Every row gives one point. Examples show where two turns around zero, p and q, send a point. Where does a point land after both, in the order given? Backwards means that the second turn is done in reverse. Each puzzle has new turns, and all numbers are rounded.

Turn p:
[ 0.01 -0.49  0.22] -> [-0.12 -0.48  0.22]
[ 0.08  0.41 -0.29] -> [ 0.24  0.42 -0.17]
[-0.03 -0.03  0.37] -> [-0.31 -0.03  0.20]
[-0.59  0.40  0.03] -> [-0.41  0.28 -0.52]
[ 0.27 -0.51 -0.19] -> [ 0.37 -0.45  0.19]
[ 0.26  0.22 -0.14] -> [0.24 0.27 0.09]
Turn q:
[ 0.12  0.38 -0.41] -> [ 0.00  0.45 -0.36]
[-0.15 -0.30 -0.20] -> [-0.38 -0.10  0.01]
[-0.34 -0.01 -0.26] -> [-0.34  0.23  0.12]
[ 0.51 -0.01  0.64] -> [ 0.66 -0.48 -0.03]
[-0.14 -0.05  0.23] -> [ 0.06 -0.09  0.25]
Where do these land?
q, then p: [ 0.53 -0.45  0.28] -> [ 0.37 -0.64  0.11]
q, then p: [-0.04  0.35  0.17] -> [0.05 0.28 0.27]
q, then p backwards: [ 0.01 -0.09 -0.36] -> [-0.32  0.15  0.11]
q, then p backwards: [-0.49  0.19 -0.10] -> [0.23 0.34 0.34]

Turn p:
[ 0.23 -0.03 -0.22 -0.06] -> [ 0.28  0.00  0.04 -0.16]
[-0.35  0.71  0.12  0.34] -> [-0.18  0.51 -0.47  0.50]
[-0.33  0.01 -0.13 -0.08] -> [-0.16 -0.09 -0.30 -0.09]
[ 0.65 -0.03  0.19 -0.51] -> [ 0.15  0.29  0.63 -0.46]
[-0.28 -0.37 -0.04  0.45] -> [-0.04 -0.52 -0.13  0.36]
[ 0.08 -0.30  0.08 -0.14] -> [-0.06 -0.21  0.23 -0.15]
Turn q:
[-0.30  0.52  0.26 -0.05] -> [-0.40  0.47  0.18  0.11]
[-0.17  0.13  0.63  0.16] -> [-0.41  0.00  0.36  0.42]
[-0.29  0.07  0.05  0.05] -> [-0.29  0.06 -0.07  0.00]
[-0.04 -0.30  0.38  0.10] -> [-0.17 -0.37  0.21  0.19]
[ 0.69 -0.08 -0.53 -0.17] -> [ 0.85  0.03 -0.13 -0.23]
[ 0.12 -0.37 -0.46 -0.29] -> [ 0.32 -0.24 -0.19 -0.50]
[-0.01  0.03 -0.33  0.20] -> [ 0.10  0.06 -0.37  0.01]
Where do these land?
q, then p backwards: [-0.56  0.12 -0.05  0.01] -> [-0.43  0.15  0.20 -0.29]
p, then q: [-0.17  0.31  0.12 -0.28] -> [-0.22  0.36 -0.06 -0.18]
q, then p: [ 0.28  0.30 -0.17  0.17] -> [ 0.36  0.28 -0.01  0.15]
p, then q backwards: [0.24 0.13 0.38 0.08] -> [ 0.09  0.31  0.35 -0.05]
p, then q: [ 0.21 -0.87 -0.28  0.02] -> [ 0.23 -0.81  0.38 -0.14]

Turn p:
[-0.60  0.49  0.22  0.23 -0.12  0.14] -> [-0.50  0.32 -0.13  0.46 -0.40  0.03]
[ 0.60 -0.50 -0.02 -0.10  0.27  0.42] -> [ 0.22 -0.29  0.54 -0.19  0.63  0.12]
[-0.01  0.06 -0.11  0.21  0.43 -0.45] -> [-0.11 -0.12 -0.52 -0.06  0.26 -0.28]
[-0.20  0.23  0.08 -0.18 -0.09  0.52] -> [-0.18  0.34  0.28  0.20 -0.07  0.37]
[ 0.54 -0.38  0.37 -0.47 -0.17 -0.18] -> [ 0.40  0.07  0.48 -0.58  0.05 -0.34]
[-0.21  0.04 -0.33 -0.19 -0.14 -0.17] -> [ 0.11  0.02 -0.30 -0.15 -0.23  0.25]
[-0.09  0.48 -0.06  0.23 -0.23  0.24] -> [ 0.02  0.22 -0.03  0.56 -0.17  0.11]
[-0.02 -0.42 -0.15  0.27  0.05 -0.53] -> [ 0.03 -0.55 -0.32 -0.25 -0.07 -0.28]
Turn q:
[ 0.19 -0.39  0.30 -0.03 -0.07 -0.16] -> [ 0.11 -0.25 -0.05 -0.21 -0.40 -0.17]
[ 0.71  0.29 -0.55 -0.43  0.08 -0.02] -> [ 0.51  0.77 -0.42 -0.18  0.13  0.02]
[-0.43  0.61 -0.38 -0.12  0.63 -0.16] -> [-0.16  0.21  0.02  0.09  1.00 -0.24]
[-0.23 -0.17  0.16 -0.16 -0.29 -0.08] -> [-0.34 -0.04  0.11 -0.16 -0.26 -0.04]
[ 0.18 -0.21 -0.06  0.24 -0.36 -0.19] -> [-0.06 -0.07 -0.33  0.16 -0.40  0.04]
[-0.06 -0.32  0.04  0.08  0.03  0.32] -> [ 0.06 -0.27  0.10 -0.14 -0.07  0.33]
[-0.36  0.18  0.50  0.42 -0.02  0.29] -> [-0.11 -0.37  0.57  0.44 -0.01  0.05]
Where do these land?
q, then p: [0.25 0.02 0.26 0.35 0.18 0.07] -> [ 0.22 -0.33  0.18  0.04  0.12 -0.29]
p, then q: [-0.41 -0.18 -0.26 -0.05 -0.59  0.09] -> [-0.15  0.13  0.14  0.02 -0.57  0.49]
q, then p backwards: [ 0.15  0.51  0.45  0.22 -0.40  0.07] -> [ 0.05  0.37  0.36  0.27 -0.50  0.32]
p, then q backwards: [-0.30  0.34 -0.46 -0.25 -0.25  0.48] -> [ 0.19  0.04 -0.37  0.19 -0.46  0.60]
q, then p: [-0.34 -0.23 -0.05 -0.02  0.08 -0.18] -> [-0.22 -0.10 -0.10 -0.31 -0.07  0.19]
p, then q: [-0.44 -0.19  0.00 -0.43 -0.12  0.01] -> [-0.27  0.35  0.36 -0.19 -0.11  0.22]
q, then p backwards: [ 0.34  0.32 -0.10  0.59  0.53 -0.18] -> [ 0.61  0.31 -0.36  0.52  0.09 -0.12]
p, then q: [ 0.30 -0.28  0.07 -0.15  0.45  0.21] -> [ 0.24 -0.21  0.25 -0.35  0.31 -0.24]
p, then q backwards: [ 0.46 -0.31  0.09 -0.26  0.13 -0.57] -> [ 0.23 -0.23  0.12 -0.43  0.59 -0.27]

Turn p:
[-0.05  0.20 -0.15  0.28  0.36  0.53  0.11  0.59  0.07] -> [-0.02  0.19  0.10  0.09  0.56  0.32  0.54  0.23 -0.31]
[ 0.27 -0.08  0.43  0.02 -0.31 -0.11 -0.09 -0.32 -0.23] -> [ 0.40  0.05 -0.11  0.05 -0.36 -0.16 -0.42  0.16  0.07]
[ 0.21  0.06  0.06  0.02 -0.50 -0.17  0.31 -0.69 -0.23] -> [ 0.18 -0.09 -0.39  0.03 -0.80  0.04 -0.32 -0.11 -0.10]
[-0.18 -0.13 -0.04 -0.33 -0.61  0.14  0.17 -0.37  0.15] -> [-0.32 -0.13 -0.08 -0.28 -0.59  0.24 -0.24  0.21  0.15]
[ 0.14  0.06  0.17  0.00 -0.36 -0.57  0.26  0.24 -0.19] -> [-0.15 -0.13 -0.05  0.45 -0.29 -0.51 -0.15  0.15 -0.18]
[ 0.17  0.23  0.02 -0.46 -0.14 -0.25  0.20 -0.12 -0.56] -> [-0.03 -0.18 -0.06 -0.09 -0.24 -0.29 -0.46 -0.11 -0.58]
[-0.31 -0.03  0.13  0.28  0.77  0.10  0.14  0.52 -0.04] -> [ 0.13  0.08  0.61  0.33  0.56  0.12  0.44 -0.16 -0.19]
[ 0.21 -0.21  0.01 -0.14  0.68  0.01 -0.08  0.04  0.52] -> [ 0.12  0.30  0.33 -0.39  0.23 -0.25  0.47 -0.29  0.25]
[ 0.06  0.09 -0.29  0.21  0.00 -0.24  0.24 -0.39 -0.17] -> [ 0.08 -0.19 -0.31  0.15 -0.29  0.05  0.06 -0.42 -0.12]
[-0.37 -0.40  0.00  0.09 -0.31  0.06 -0.54  0.04 -0.06] -> [-0.02 -0.38  0.04  0.03  0.23  0.20 -0.32  0.26  0.54]
[-0.47  0.16  0.20 -0.06 -0.21  0.10 -0.81  0.01  0.51] -> [-0.37  0.37  0.01 -0.07  0.40  0.24 -0.45  0.14  0.73]
[ 0.33  0.06 -0.55  0.10  0.65  0.40  0.10  0.44  0.22] -> [ 0.02  0.09 -0.08 -0.32  0.58  0.02  0.84 -0.10 -0.29]
Turn q:
[ 0.51 -0.36  0.46 -0.01  0.07  0.23 -0.39 -0.40 -0.03] -> [ 0.31  0.08 -0.02 -0.28  0.54 -0.11 -0.11 -0.69  0.01]
[-0.11 -0.43  0.32 -0.18  0.30 -0.43  0.36 -0.30  0.16] -> [ 0.22  0.19  0.15 -0.20  0.46 -0.20  0.54  0.30  0.26]
[ 0.44 -0.18 -0.45  0.40 -0.02  0.42  0.12  0.36 -0.41] -> [ 0.25 -0.67 -0.51  0.24 -0.22 -0.23 -0.32 -0.13 -0.16]
[-0.24  0.38 -0.46 -0.20  0.17 -0.22 -0.42  0.04  0.29] -> [-0.72  0.13  0.10 -0.23 -0.10  0.05 -0.32  0.28 -0.01]
[-0.45  0.30  0.15 -0.46 -0.26 -0.26 -0.26 -0.46 -0.27] -> [-0.41  0.55  0.42 -0.05 -0.07 -0.04  0.36 -0.15 -0.46]
[ 0.43  0.59 -0.18 -0.18  0.46 -0.50  0.05  0.08  0.53] -> [-0.07  0.53 -0.17 -0.52 -0.10 -0.10 -0.54  0.60  0.30]
[-0.15 -0.34  0.53  0.35 -0.25  0.23 -0.03  0.51 -0.35] -> [ 0.50 -0.39  0.40  0.61  0.08  0.16 -0.03 -0.25 -0.05]
[ 0.18 -0.36 -0.09 -0.30 -0.24 -0.19  0.33 -0.20  0.29] -> [ 0.13 -0.05  0.01 -0.45 -0.16 -0.18  0.44 -0.02  0.33]
[-0.13  0.00  0.09  0.43  0.19 -0.04  0.06  0.46 -0.11] -> [ 0.16 -0.21  0.06  0.49  0.08  0.04 -0.26  0.28  0.09]
[-0.15  0.11 -0.35  0.49 -0.33  0.30  0.19  0.03 -0.05] -> [-0.17 -0.22 -0.38  0.47 -0.38  0.10  0.07 -0.14  0.11]
[-0.32  0.29 -0.01 -0.33 -0.08  0.45  0.01 -0.12 -0.05] -> [-0.19  0.07 -0.06 -0.08 -0.14  0.50  0.18 -0.08 -0.41]
Where do these land?
p, then q: [-0.05  0.17  0.17  0.99  0.25  0.32 -0.16 -0.10 -0.16] -> [ 0.26 -0.10 -0.95  0.07  0.05  0.10 -0.48 -0.13  0.15]
p, then q backwards: [ 0.25 -0.59 -0.78  0.12 -0.50 -0.23  0.13 -0.22 -0.08] -> [ 0.16 -0.52 -0.83  0.11 -0.20  0.37  0.45  0.12  0.11]
q, then p backwards: [-0.34  0.08  0.15  0.12 -0.65  0.55 -0.30 -0.22 -0.23] -> [-0.49  0.33 -0.26  0.24  0.37 -0.24  0.54 -0.34 -0.05]
q, then p: [-0.30  0.24  0.22 -0.28  0.22 -0.19  0.36 -0.17 -0.27] -> [-0.01  0.08  0.01  0.30  0.11 -0.06  0.08  0.13 -0.67]
q, then p: [-0.07  0.12 -0.40 -0.32 -0.10  0.14  0.34  0.13  0.11] -> [-0.32 -0.33  0.02 -0.12 -0.13  0.04  0.01  0.43 -0.14]
p, then q: [ 0.17  0.02  0.04 -0.15  0.15  0.11 -0.48 -0.27 -0.26] -> [-0.14  0.04 -0.02 -0.50  0.20 -0.15 -0.29 -0.11 -0.16]
q, then p backwards: [ 0.14  0.11 -0.20  0.40 -0.16 -0.22 -0.39  0.00  0.10] -> [-0.20  0.13  0.12 -0.14 -0.18 -0.53 -0.21 -0.11  0.13]
p, then q: [ 0.12  0.26  0.22 -0.05  0.12 -0.16  0.01 -0.02  0.02] -> [-0.09  0.32 -0.01  0.11 -0.05 -0.14 -0.15 -0.01 -0.09]
q, then p: [ 0.27  0.18  0.30 -0.30  0.24 -0.08  0.03  0.74 -0.14] -> [ 0.38  0.10 -0.06 -0.16  0.39 -0.46 -0.28  0.54 -0.04]
q, then p: [-0.54  0.16  0.09 -0.24  0.22 -0.07  0.11  0.41  0.01] -> [ 0.13  0.06  0.33  0.21  0.27  0.12  0.05  0.55 -0.22]
p, then q: [ 0.35 -0.76  0.19 -0.28  0.22 -0.17  0.34 -0.27  0.90] -> [ 0.41  0.60  0.40 -0.46 -0.60  0.19  0.53  0.13  0.54]

Turn p:
[ 0.22  0.40 -0.09  0.05  0.08 -0.08  0.32  0.01  0.60 -0.37 -0.20] -> [ 0.36 -0.05  0.16 -0.11  0.44 -0.26  0.36  0.31 -0.19 -0.34 -0.25]
[ 0.19  0.31  0.04  0.49  0.01  0.09 -0.12  0.03 -0.23 -0.21 -0.54] -> [-0.17  0.09  0.27 -0.16  0.21  0.29  0.07 -0.05 -0.47  0.14 -0.52]
[-0.23  0.44  0.12  0.45  0.13  0.07  0.28  0.28  0.08  0.32 -0.32] -> [-0.17  0.16 -0.09  0.21  0.44 -0.04  0.35  0.24 -0.32  0.49 -0.17]
[-0.02  0.53 -0.34  0.26  0.39 -0.03  0.28  0.54  0.22  0.18 -0.42] -> [ 0.21  0.17 -0.24  0.18  0.62 -0.27  0.07  0.22 -0.66  0.29 -0.23]
[ 0.30 -0.50 -0.14 -0.18  0.26  0.08  0.15 -0.40 -0.23  0.08  0.21] -> [ 0.29 -0.28 -0.21  0.15 -0.45  0.14  0.06 -0.51  0.10 -0.17  0.08]
[-0.99 -0.13 -0.17 -0.01  0.34 -0.32 -0.16 -0.10 -0.23 -0.32  0.52] -> [-0.70  0.00 -0.16  0.75 -0.18 -0.11 -0.36  0.20  0.00 -0.55  0.34]
[-0.23 -0.42  0.02 -0.15 -0.07  0.51 -0.14 -0.12  0.04  0.07  0.03] -> [ 0.06 -0.09 -0.31  0.02 -0.21  0.49 -0.13  0.17  0.35  0.01  0.09]
[ 0.65 -0.61  0.55 -0.30 -0.26 -0.19 -0.33 -0.05  0.01  0.09 -0.29] -> [ 0.31 -0.38  0.53 -0.54  0.03  0.33 -0.19 -0.50  0.39  0.24  0.28]
[ 0.07  0.34 -0.23  0.02 -0.14  0.04  0.30  0.48  0.16  0.04 -0.42] -> [ 0.27  0.01 -0.02 -0.16  0.27 -0.24  0.00  0.41 -0.41  0.34 -0.19]
[-0.54 -0.16 -0.32  0.41 -0.08 -0.58  0.23 -0.62  0.14 -0.16  0.56] -> [-0.29 -0.06  0.25  0.90 -0.33 -0.46  0.11  0.05  0.40 -0.47 -0.23]
[ 0.07 -0.08  0.25 -0.64 -0.07  0.10 -0.38 -0.44 -0.17  0.24  0.24] -> [-0.25 -0.17 -0.33 -0.46 -0.21  0.02 -0.10 -0.38  0.53 -0.14  0.25]
[ 0.08 -0.40  0.03 -0.61 -0.43  0.11 -0.17 -0.20 -0.46  0.06  0.26] -> [-0.07 -0.22 -0.11 -0.41 -0.72  0.04 -0.33 -0.16  0.36  0.02  0.27]
[ 0.18  0.52  0.38  0.35  0.00  0.05  0.29  0.59  0.10 -0.22  0.05] -> [ 0.03  0.48  0.34 -0.17  0.28 -0.07  0.46  0.30 -0.50  0.15  0.19]
[ 0.25 -0.24 -0.12 -0.14 -0.14  0.16 -0.54  0.01 -0.03  0.19  0.33] -> [ 0.15  0.34 -0.11 -0.19 -0.18  0.13 -0.39 -0.30  0.39 -0.03  0.08]
Turn q:
[ 0.63 -0.25  0.01  0.38  0.43  0.13 -0.32  0.14 -0.14  0.42 -0.15] -> [ 0.22 -0.30  0.10 -0.09 -0.78  0.26 -0.08 -0.06  0.13  0.54  0.03]
[-0.55  0.29 -0.21  0.48 -0.28 -0.31  0.37 -0.07  0.43 -0.28  0.09] -> [-0.30 -0.01 -0.05  0.50  0.50 -0.04  0.56 -0.33  0.12 -0.35 -0.33]
[-0.33 -0.19 -0.11  0.03 -0.05  0.06  0.04 -0.36 -0.23 -0.24 -0.26] -> [-0.02 -0.32 -0.21 -0.08  0.25 -0.03 -0.25 -0.29 -0.20 -0.26 -0.03]
[-0.57  0.20 -0.63 -0.13 -0.32 -0.34  0.13  0.08  0.03  0.08  0.00] -> [-0.24  0.02 -0.41  0.38  0.38 -0.61  0.16  0.03 -0.13 -0.03 -0.31]
[-0.66  0.14  0.04 -0.10 -0.27 -0.10  0.00  0.26  0.32 -0.05 -0.43] -> [-0.12  0.04  0.08  0.05  0.53 -0.25 -0.12  0.05  0.21 -0.15 -0.67]
[-0.24  0.40  0.18 -0.13  0.09 -0.28  0.34  0.01 -0.29 -0.09 -0.09] -> [ 0.28  0.26  0.25  0.31  0.25 -0.20 -0.08 -0.14 -0.32 -0.17 -0.05]
[-0.45 -0.26  0.02 -0.11 -0.33 -0.35  0.53 -0.04  0.19  0.16 -0.03] -> [-0.29 -0.08  0.23  0.01  0.19 -0.64  0.19 -0.12  0.06 -0.46 -0.13]
[ 0.29 -0.18  0.12  0.07 -0.13  0.33 -0.07  0.36 -0.34 -0.11  0.17] -> [ 0.07 -0.11  0.02 -0.09 -0.35  0.32 -0.03  0.48 -0.22 -0.13  0.03]
[ 0.48 -0.28  0.10 -0.10  0.81  0.62 -0.39  0.12  0.05  0.20  0.41] -> [ 0.03 -0.13  0.21 -0.59 -0.32  0.50  0.07  0.24 -0.14  0.84  0.44]
[ 0.48  0.12  0.20  0.00  0.01  0.53 -0.25 -0.24 -0.08  0.41  0.12] -> [-0.09  0.38 -0.10 -0.41 -0.56  0.35 -0.15 -0.09 -0.06  0.23  0.12]
[ 0.42 -0.24  0.34  0.06  0.33  0.03 -0.83 -0.03 -0.05  0.18  0.49] -> [-0.31 -0.04  0.18  0.01 -0.39  0.50 -0.38  0.24  0.22  0.58  0.55]
[ 0.50  0.27 -0.06 -0.46 -0.29 -0.32  0.46 -0.22  0.11 -0.68 -0.34] -> [ 0.79  0.30 -0.31  0.02  0.30 -0.17  0.13 -0.02  0.34 -0.64  0.33]
Where do these land?
p, then q: [ 0.04  0.11  0.08 -0.49 -0.06 -0.15 -0.37 -0.27  0.01  0.06  0.20] -> [-0.18  0.02 -0.17 -0.04  0.53 -0.15 -0.02  0.02  0.29  0.05  0.29]
q, then p: [-0.18  0.22  0.19 -0.03 -0.09 -0.10 -0.33 -0.33 -0.20 -0.44 -0.39] -> [ 0.02  0.24 -0.15 -0.05  0.22  0.42 -0.19 -0.32 -0.01 -0.44 -0.32]
q, then p: [ 0.01 -0.01  0.09 -0.20 -0.21 -0.34  0.11  0.00  0.29 -0.13 -0.21] -> [ 0.17 -0.01  0.23  0.06  0.38 -0.12  0.09  0.00 -0.01 -0.33  0.03]
p, then q backwards: [ 0.01 -0.29 -0.29 -0.11 -0.05 -0.27 -0.16 -0.30 -0.34 -0.39  0.23] -> [ 0.08 -0.27  0.35  0.29 -0.34 -0.17  0.07 -0.18 -0.36  0.23 -0.22]
p, then q backwards: [-0.10 -0.08 -0.18 -0.24  0.43 -0.03 -0.21  0.22  0.10 -0.34 -0.25] -> [-0.24 -0.09  0.08 -0.14 -0.08  0.08 -0.05 -0.17 -0.43 -0.49 -0.08]
p, then q: [ 0.17 -0.30  0.01 -0.02  0.03  0.72  0.24 -0.04 -0.13  0.24  0.21] -> [-0.05  0.27 -0.52 -0.29 -0.36 -0.07  0.44  0.09 -0.09 -0.16 -0.13]
q, then p: [-0.06  0.46 -0.43 -0.02  0.11 -0.23 -0.47 -0.25 -0.09 -0.24  0.06] -> [ 0.09  0.42 -0.36  0.42  0.07 -0.04 -0.07 -0.32 -0.05  0.03 -0.45]
p, then q backwards: [ 0.11  0.33  0.02 -0.03 -0.09 -0.26 -0.14 -0.24  0.34 -0.82  0.16] -> [-0.22 -0.24  0.52 -0.17 -0.49  0.02  0.62  0.17  0.06 -0.17 -0.07]
p, then q: [-0.01 -0.08 -0.03 -0.05  0.35  0.21  0.69 -0.26 -0.29  0.40  0.19] -> [-0.18 -0.23 -0.35  0.10 -0.40 -0.37  0.47 -0.25 -0.22 -0.39  0.03]
q, then p: [ 0.27  0.22 -0.22 -0.36  0.06  0.28  0.28  0.17 -0.61 -0.03  0.15] -> [ 0.00  0.28  0.07 -0.35 -0.47 -0.30 -0.18 -0.24 -0.49  0.20  0.04]
p, then q: [-0.38 -0.27  0.23  0.83 -0.63 -0.11  0.04  0.96  0.65  0.74 -0.53] -> [-0.07  0.37  0.99 -0.02 -0.87  0.08  0.16 -0.09  0.15  1.09 -0.63]
p, then q backwards: [-0.53 -0.23  0.49  0.55 -0.06  0.21  0.25  0.86  0.17  0.67  0.12] -> [ 0.21  0.59 -0.16 -0.23  0.60 -0.34 -0.63  0.30  0.19 -0.10  0.86]
p, then q backwards: [ 0.09  0.02 -0.13  0.09 -0.18  0.02  0.00 -0.48  0.47  0.10 -0.06] -> [-0.01  0.01 -0.07  0.12 -0.17 -0.14  0.10  0.26  0.44 -0.11 -0.43]
q, then p: [ 0.56 -0.09  0.17  0.08  0.40  0.05  0.08 -0.02 -0.35  0.16  0.13] -> [ 0.04  0.28  0.14 -0.36 -0.49 -0.05  0.16 -0.11  0.33  0.24  0.12]
